Every row gives one point. Each copy is the shape, with its points in the same order, turned, moved and blurred by noise. Some copies are also mirrored. Which?
In the rows, zero is written as 128.

Shape, 8 rows:
[[ 88  93 144]
 [164 214 102]
 [158 171 145]
 [132  80 115]
 [115 208 132]
 [106 118 125]
 [106 169 115]
 [168 105 114]]
Copy 1:
[[ 82 104 132]
 [205 189 109]
 [146 185 133]
 [ 81 132  81]
 [191 149 152]
 [111 119 117]
 [164 126 126]
 [100 171  80]]
Copy 1 is: mirrored
Copy 2, 8 rows:
[[ 88 100 106]
 [176 201 176]
 [166 177 119]
 [140  84 115]
 [125 207 154]
 [112 115 128]
 [115 161 160]
 [172 103 124]]
Copy 2 is: mirrored

Shape:
[[110 181 108 176 231 152]
 [130 117 178 161 122 157]
 [153 133  61 114  96 152]
 [182 161  75 102 115 157]
 [142 151  92  77  84 112]
 [179 152 124 191 149 142]
 [161 120  57 100  86 119]
 [182 130 181 134 138 140]
 [170 116 164 153 155 112]
 [118 113 102 136 217 164]]
Copy 1 (10 x 6):
[[106 137 124 158 228 171]
 [114 123 180 132 102 153]
 [146 119  65  91  97 159]
 [182 143  83  79 118 164]
 [133 149  74  67  83 110]
 [163 146 133 171 127 177]
 [156 118  54  91  74 131]
 [164 142 184 127 111 121]
 [153 133 156 154 127 113]
 [124  77 124 131 200 141]]
Copy 1 is: only turned
Copy 2 (10 x 6):
[[ 73 217 112 159 203 128]
 [119 108 165 160 134 151]
 [132 133  61 114  89 118]
 [161 158  56 115 105 142]
 [139 153  99  84  63 133]
 [155 164 121 186 151 118]
 [150 135  68  98  73  96]
 [169 128 157 134 148 156]
 [158 144 171 138 157 115]
 [ 76 146 100 116 208 115]]
Copy 2 is: only turned
